Each point is reached from the start by the listed moves, each made 0, 1 or 2 times, or once backwards (-1), plus a little noise. Say if it took an odd or an even number of moves. Then give how often each move was made.

Moves:
(1): [20 -6 -6 -7]
(2): [ 11  24   1 -12]
Start: [-2 -2  4 -8]
Points:
[-1 -1  5 -8] -> even (0, 0)
[ 60  36  -5 -47] -> even (2, 2)

Moves:
(1): [16  0 -2 -4 -1  6  4  0 -1  0]
(2): [ 2 19  2  7 -3  0 -3  0  2 -2]
(3): [ 3 -1 12  2  2  2  2  1  0  2]
(4): [ 3 -4 -6 22  6  3  5  1 -3  0]
(5): [-2  1 -3 -4 11  2 -3 -3 -2  2]
(6): [-5  1 -1 -2 -4 18 -4 -4  5 -3]
(7): [-11   4   1  -3   4   0  15   5   1  -3]
(8): [ 3  1  1 -4  3  3 -8 13 -3  1]
Start: [ -2   2  -2  -1   7   1 -10  -1   8  -2]
Points:
[  0  -7   7 -46  33  15  -4  10   4   3] -> even (1, -1, 1, -1, 2, 0, 1, 1)
[ -6 -14  15   7  12  31  35  11   9  -7] -> odd (1, -1, 2, 1, -1, 1, 2, 0)
[ 14  42  -8 -12   8 -16 -44   2   5   2] -> even (0, 2, -1, -1, 1, -1, -1, 1)
[ -5 -17  10 -25  -9  31 -25 -26  20  -1] -> odd (0, -1, 1, -1, 0, 2, -1, -1)
[ 19  22 -11  44  13  -2  51   6   2 -10] -> even (2, 1, 0, 2, -1, -1, 2, -1)
[  0 -21  -5  21  60   4   1  29 -12  11] -> even (0, -1, 1, 2, 2, -1, 1, 2)

Moves:
(1): [ 9 -5  5  4 -4  1 -4 -3  9 -3  3 -8  0  0]
(2): [ 2 13 -3  7 -4  4 -1  0 -3 -1 -2 -2  4 -1]
(3): [-1  5 17 -5 -6 11  4  6  2 -6  0  6 -9 -1]
(4): [-12  -6   7  21   0  -3  -3  -2   0  -8   5   4   1   1]
(5): [ 9 -1  5  3 20  4 -3 -2 -2 -3  8  3  0  3]
(6): [ 0 -4 -6  2  0 12  2  1  4 -1  4  0 -2  1]
(7): [ 4  0  0  5 -2 -4 21 -6  2  5 -4  5 -6  2]
(8): [ 4  2 -3 -1  1 -5  6 13 -2  4  7 -1 -2  2]
(9): [-5  3 -1  0  5 -2  0  0 18  2 -6 -1  0 -1]
(10): [-3  3  1  1 -3 -5 -3 -5  0 18  8  5 -4 -1]
(11): [ 3  2 -2 -7  0 -6  5 -5  7 -9 20  2  5  2]
(12): [ 7 -1 -1 -2 -5 -2 -6  1  2 -2 -3 18  0  1]
(13): [-2 -2 10 -1 -4  9  7  6  1  3 -3  2 19  4]
(14): [-5  5 -5  0  0 -3 -1 -3 -1  1 -3 -9  1 26]
Start: [ 2 -6 -1  9  2  1 14 -6  8  7 -8  6 -3 -5]
Points:
[ -4 -21 -21  55  36  -3  48 -27  -6  21 -14   9 -33 -29] -> odd (-1, 0, -1, 1, 1, 1, 2, 0, 0, 0, -1, -1, -1, -1)
[-31 -21  15  27 -17 -15  -3 -19   4  27 -32  13 -10 -12] -> odd (0, -1, 0, 1, -1, -1, 0, -1, 0, 1, -1, 0, 0, 0)
[ 48  15  18  -2  -6  28  44  37  10  11 -38  20  19  60] -> even (1, 1, 1, -1, 1, 0, 1, 2, 0, -1, -1, 2, 2, 2)
[ 10  12 -26  44  42  16  44 -22  29 -31  28  26  36  37] -> odd (-1, 2, -1, 1, 2, 2, 1, 0, 1, -1, 2, 1, 1, 1)

Moves:
(1): [13  0 -1  0 -1  6  2 -4  2 -1  2  3 -4 -1  1 -1  1  0  0  1  1 -2 -1 -1]
(2): [ 0 19 -2 -2  1 -3  5 -4  0  0  4 -2  2  3 -4 -1  0 -3  3 -6  0  7 -2  0]
(3): [ 1  1 18  2  1 -4  2 -5  4  2 -1  0  4  5 -9  5 -4  5 -8  3  0 -4 -1 -2]
(4): [ 3  1 -9 16 -3 -4  1  5 -1  4 -5  4  9 -4  1  2 -6 -2  4  3  5  4  5  7]
(5): [ 1  0  0  1 12  1 -6  6  5  2  2  0 -3  3  0  1  0  1 -2 -1  5  1  2 -3]
(6): [-3  5  4  6 -2 17  0 -4  0  3  5 -5  1 -2  2 -3 -3 -4 -4 -5  3  1 -4  2]
(7): [-3 -3 -6  0  8  3 17 -1 -7 -3 -7  1 -4  3  5  1 -1 -2 -9  7  3 -5  2 -1]
(8): [ 4  1  3 -1 -1  2  1 18 -4  4  7 -8  4 -1 -8 -4 -3  5 -2  3 -6  6  3  4]
(9): [-5  4  0 -2 -7  0  2  2 14  0  1 -2 -5 -3  1 -3  1 -1 -1  4  0 -2  1  2]
(10): [  2   1   4  -1   1  -3  -1  -3   2  16  -4  -1  -5  -2   4 -10   6  -5
  -3   3   3   5  -4   2]
(11): [-4 -2  0  2 -1 -3  1  2 -3  2 15  7 -3  2  3 -3  0  3  0  2  0 -6  4  4]
(12): [-1 -1 -1 -4  1  2  0  3  1  3 -5 11  2 -1 -2 -5 -3  3 -6 -3 -3 -1 -2  3]
(13): [ 1 -3 -1 -2  3 -1  4 -2  6  4 -1 -7 19 -4  2  0  3 -3 -2 -1  1 -4 -3 -6]
(14): [-2  1  2 -5 -5  7 -8  3  0  3  2  1  8 19  1  0 -1  2 -5  9  2  4  4 -1]
(15): [ 0 10  8  1 -4 -1 -3  5 -6 -3  0  0  1  3 18  0 -6 -5 -9 -2  2 -8 -4 -3]
(16): [-2 -1 -4 -5  0 -1  3  4  3  8  1  4  0 -5 -1 15  0 -2 -2 -3 -3  3 -5  5]
(17): [-1  0  2  6  0  0  1  1  0 -5 -1  1  4  0 -3  3 13  0  0 -1  0  3  0 -5]
(18): [ 0  3 -2  4 -1  0 -2 -2 -2  0  1 -2  0 -2  2  2  2 18  1  2 -4 -1  2  2]
(19): [ 3 -4 11 -4 -1  4  8  3  2  5  0  2 -2  2  5 -2  0  2 17 -4 -2  2 -1  0]
(20): [-2  4  2 -2  1  2 -2 -2 -4 -4  0  3  1 -5  1  1  3  2  6 11  2 -3  1  1]
(21): [  0   0  -1  -1  -8  -2   4   6  -3   0   0  -5  -2  -2  -2  -4   0   4
   3  -4  19   3 -11  -3]
(22): [ 1 -3  0  0  4  0  3 -2 -1 -4  2  2  2 -1  5 -1 -6  1 -4  2  1 10 -3 -3]
(23): [-3  3  5 -4 -3  1  0 -2 -2  3  0  0 -1 -5  1  2  0  1 -3 -4  7  1 16 -4]
(24): [ 2  0  2 -3  3  0  0 -2  1 -7  3 -2  0 -1  2  0  4  1  0 -3  2  2  1 12]
Start: [ -7  -2   6   0  -1   2  -5   1  -7   4   3  -9  -6   0  -2   3   6  -4
  14   4   5  -1   5 -13]
Points:
[-32  18  -8  -8 -10   5 -24  38   1 -15 -13 -28 -19   5  -3 -10  13   1
 -12 -28  51 -13   2 -57] -> odd (-1, 0, -1, -1, 2, 0, 0, 0, 1, -1, -1, 1, 0, 0, 1, -1, 1, 0, -1, -1, 2, -1, 1, -1)
[-18  34  17  20  42 -14  -4  27   9  40  34   6  18  25 -39 -19  22  50
 -31  49 -13  23  25  43] -> odd (-1, 2, 2, 1, 2, 0, 1, 2, 1, 2, 2, 2, 0, 1, -1, 0, 1, 2, -1, 1, -1, 0, -1, 2)
[-34   1  13  -4 -10  58  17  37 -20   3  -2  -5 -12  48  11 -11   4  20
  16  11 -17  -2  60  -3] -> odd (-1, 0, -1, 0, 0, 1, 2, 1, 1, -1, 0, 1, -1, 2, 0, -1, 1, 1, 2, -1, -1, -1, 1, 0)
[ -2 -20  50 -23  31   9  30  40 -28  27 -17  -8  36  -3  23  -8  28 -25
 -56  25  -2 -19 -35 -18] -> odd (0, -1, 1, -1, 0, 0, 2, 2, -1, 2, 0, 2, 2, 0, 2, 1, 2, -1, 0, 1, 0, 0, -1, 1)
